Each row is a point. Before rounding, the points of a table are all equally far from one centre. They may lie mostly on one side of it. Where is the centre, to within rounding?

Points (7 x 3):
[[-0.11 -0.46 -0.38]
 [ 0.57 -0.02  0.07]
 [-0.23 -0.11  0.10]
 [ 0.27  0.02  0.26]
 [ 0.60 -0.12 -0.55]
 [ 0.29 -0.16  0.23]
 [-0.01 -0.26  0.18]]
Centre: [ 0.15 -0.01 -0.27]

Points (14 x 8):
[[-0.26 -0.19  0.20  0.30 -0.20  0.08 -0.10 -0.60]
 [-0.16 -0.21 -0.23 -0.22  0.22 -0.40 -0.11 -0.38]
 [ 0.28  0.00  0.34  0.07 -0.15  0.06 -0.17 -0.57]
 [ 0.07 -0.37  0.39 -0.12  0.36  0.05 -0.38 -0.60]
 [ 0.00 -0.24  0.29 -0.03  0.51  0.12  0.38 -0.10]
 [ 0.08 -0.13  0.58 -0.01  0.23 -0.44 -0.31 -0.14]
 [-0.08 -0.10 -0.15 -0.06 -0.16 -0.07  0.22 -0.53]
 [-0.32  0.29  0.28  0.20  0.12  0.31  0.05 -0.25]
 [ 0.20 -0.41  0.43 -0.36  0.02  0.07 -0.31 -0.41]
 [-0.46 -0.17  0.39 -0.30  0.34  0.23  0.19 -0.27]
 [ 0.07 -0.20  0.38 -0.30  0.38 -0.30 -0.20 -0.54]
 [-0.08 -0.54  0.60  0.14  0.11  0.21 -0.24 -0.06]
 [ 0.01 -0.14  0.10 -0.04  0.54 -0.47 -0.22 -0.25]
 [-0.24 -0.32  0.43 -0.15  0.29  0.00  0.28 -0.56]]
Centre: [-0.09 -0.15  0.19 -0.04  0.12  0.00 -0.10 -0.18]

Points (15 x 12):
[[ 0.25  0.25 -0.13  0.58 -0.56  0.04  0.01  0.09 -0.05 -0.18  0.52  0.05]
 [ 0.66  0.22 -0.13 -0.05 -0.49  0.07 -0.13 -0.32 -0.17 -0.08  0.35  0.02]
 [ 0.52  0.22  0.10  0.34  0.24 -0.51 -0.13 -0.18 -0.11  0.00  0.27 -0.42]
 [-0.04  0.48  0.08  0.49  0.25 -0.36 -0.09 -0.08  0.13  0.07  0.40  0.06]
 [ 0.23  0.29 -0.13 -0.05 -0.09 -0.04  0.19 -0.15 -0.02 -0.35  0.46 -0.03]
 [ 0.32  0.28  0.32 -0.07 -0.23  0.05 -0.04 -0.17  0.05  0.33  0.63  0.14]
 [ 0.68 -0.20  0.22  0.05 -0.32 -0.29  0.28  0.12 -0.02 -0.18  0.07  0.25]
 [ 0.36  0.32 -0.02  0.20  0.39 -0.49 -0.08 -0.30 -0.23 -0.11 -0.06  0.12]
 [ 0.88 -0.09  0.26  0.48  0.24 -0.28  0.02 -0.29 -0.20 -0.04  0.29  0.34]
 [ 0.17  0.09  0.51  0.23 -0.02 -0.45 -0.17 -0.13 -0.11 -0.04  0.67  0.12]
 [ 0.45  0.33  0.59  0.49  0.02  0.01  0.16  0.10 -0.18 -0.07  0.29  0.39]
 [ 0.15  0.46  0.23  0.06 -0.31  0.28 -0.03 -0.08  0.15  0.13  0.40 -0.17]
 [ 0.43  0.07 -0.22  0.28  0.11 -0.05  0.02 -0.67  0.19  0.34  0.22 -0.05]
 [ 0.38 -0.14  0.06  0.34 -0.40 -0.18 -0.22  0.04 -0.11 -0.70  0.06  0.10]
 [ 0.60  0.41  0.22  0.61 -0.10 -0.19 -0.30 -0.33  0.34  0.20 -0.12  0.14]]
Centre: [ 0.32 -0.04  0.08  0.32 -0.03  0.00 -0.20 -0.04 -0.05  0.05  0.12  0.09]

Points (27 x 20):
[[-0.08  0.27  0.21 -0.19 -0.13  0.18  0.09 -0.13 -0.82 -0.07 -0.02 -0.06
   0.14 -0.03  0.03 -0.60 -0.33  0.00  0.49 -0.03]
 [-0.16  0.01  0.02 -0.08 -0.21  0.39  0.46 -0.02 -0.15  0.28  0.37 -0.05
   0.10  0.24 -0.20 -0.33  0.19 -0.06  0.20 -0.33]
 [-0.33  0.04 -0.22 -0.15 -0.34  0.50  0.24 -0.39 -0.77  0.19  0.16 -0.19
  -0.11 -0.18 -0.33 -0.20 -0.08 -0.10  0.40 -0.03]
 [-0.18  0.39  0.09 -0.02 -0.03  0.61 -0.07 -0.03 -0.74 -0.30  0.07 -0.15
  -0.09  0.05 -0.11 -0.62  0.07 -0.13  0.22 -0.22]
 [ 0.05  0.28  0.07 -0.03 -0.06  0.52  0.42 -0.19 -0.71  0.10  0.25 -0.15
  -0.30 -0.20 -0.17 -0.55 -0.23 -0.17  0.32 -0.02]
 [-0.14  0.44 -0.22 -0.30  0.06  0.67  0.38 -0.21 -0.59  0.05  0.15 -0.35
  -0.04 -0.40  0.06 -0.14  0.12  0.00  0.44 -0.35]
 [ 0.02  0.32  0.18  0.15 -0.22  0.40  0.13 -0.29 -0.35  0.21  0.17 -0.39
  -0.23 -0.25  0.07 -0.46  0.01  0.24  0.15 -0.43]
 [-0.33  0.34 -0.13 -0.15  0.37  0.29  0.07 -0.56 -0.29  0.26 -0.02 -0.32
  -0.15 -0.02  0.04 -0.51  0.04  0.20  0.01 -0.50]
 [ 0.06  0.23  0.37 -0.19 -0.17  0.12  0.10 -0.59 -0.52 -0.03 -0.13 -0.28
  -0.05 -0.25  0.01 -0.44 -0.29  0.04  0.26 -0.27]
 [-0.25  0.25  0.00  0.04 -0.23  0.44  0.11 -0.31 -0.73  0.13  0.35 -0.04
  -0.13 -0.33 -0.25 -0.53 -0.03  0.07  0.28 -0.58]
 [-0.19 -0.10 -0.11 -0.28 -0.17  0.60 -0.06 -0.11 -0.63  0.26  0.57 -0.09
  -0.22  0.10 -0.26 -0.28 -0.28  0.08  0.30  0.12]
 [-0.21  0.42 -0.13 -0.15 -0.09  0.68  0.31 -0.14 -0.62 -0.18  0.43 -0.28
  -0.10 -0.15 -0.07 -0.41  0.06  0.10  0.04 -0.05]
 [-0.28  0.10  0.01  0.05 -0.41  0.63  0.24 -0.09 -0.57 -0.13  0.11 -0.03
  -0.24 -0.16 -0.05 -0.24 -0.31 -0.16  0.29 -0.13]
 [-0.06  0.17 -0.31  0.06 -0.18  0.36  0.34 -0.01 -0.28  0.12 -0.27  0.14
  -0.14 -0.56 -0.15 -0.38  0.19 -0.01  0.40  0.00]
 [-0.39  0.39  0.08  0.03 -0.10  0.51 -0.01  0.01 -0.77 -0.18 -0.04 -0.27
  -0.38 -0.14 -0.23 -0.46 -0.16 -0.15 -0.10 -0.05]
 [-0.26  0.29  0.01  0.22 -0.16  0.55  0.07 -0.15 -0.49  0.11  0.00 -0.33
  -0.14 -0.21 -0.40 -0.49 -0.01  0.25  0.48 -0.34]
 [-0.20  0.22  0.14  0.04 -0.37  0.14  0.05 -0.43 -0.45 -0.07  0.14 -0.47
  -0.50 -0.46  0.06 -0.40 -0.15  0.05  0.30 -0.18]
 [-0.03  0.53 -0.17 -0.02  0.08  0.45  0.04 -0.28 -0.53 -0.31  0.09 -0.37
  -0.18 -0.04 -0.25 -0.48 -0.30 -0.30 -0.06  0.03]
 [-0.17  0.37  0.32 -0.04  0.23  0.03  0.53 -0.29 -0.81  0.28  0.10 -0.02
  -0.25 -0.22 -0.13 -0.40  0.19  0.03  0.37 -0.27]
 [-0.29 -0.07  0.05 -0.32 -0.30  0.03  0.20 -0.61 -0.53  0.25  0.11 -0.37
  -0.33 -0.13 -0.42 -0.50 -0.08 -0.01  0.36 -0.15]
 [ 0.04 -0.02 -0.07 -0.10  0.14  0.46  0.08 -0.33 -0.31  0.49  0.35 -0.17
  -0.02 -0.17  0.16 -0.51  0.09  0.10  0.20 -0.37]
 [-0.02  0.05  0.04  0.00  0.12  0.52 -0.40  0.17 -0.42  0.09  0.36 -0.04
  -0.35 -0.06  0.33 -0.36 -0.19  0.33  0.27 -0.05]
 [ 0.11  0.43  0.05 -0.13 -0.21  0.27  0.34 -0.24 -0.28 -0.50  0.22 -0.25
  -0.22  0.04  0.03 -0.40  0.40  0.07  0.15 -0.23]
 [-0.38  0.14  0.07  0.02 -0.15  0.27  0.32 -0.12 -0.70  0.08  0.12 -0.16
   0.12 -0.28 -0.22 -0.60 -0.13 -0.01  0.48 -0.37]
 [-0.41  0.26  0.09 -0.12 -0.26  0.48  0.19 -0.44 -0.43  0.05  0.05 -0.06
   0.19  0.01 -0.01 -0.22  0.01  0.02  0.46 -0.34]
 [-0.16  0.30 -0.17 -0.02 -0.03  0.26  0.44 -0.18 -1.00  0.34  0.28 -0.12
  -0.01  0.05 -0.11 -0.26  0.06  0.13  0.27 -0.11]
 [ 0.36  0.43  0.14 -0.19  0.09  0.35  0.28 -0.20 -0.53  0.24  0.02 -0.36
  -0.27 -0.46  0.12 -0.43 -0.11  0.07  0.41 -0.16]]
Centre: [-0.08  0.19 -0.10 -0.29  0.12  0.01 -0.03  0.00 -0.36 -0.03  0.13 -0.06
 -0.25 -0.13 -0.24 -0.09 -0.03  0.04  0.21 -0.22]
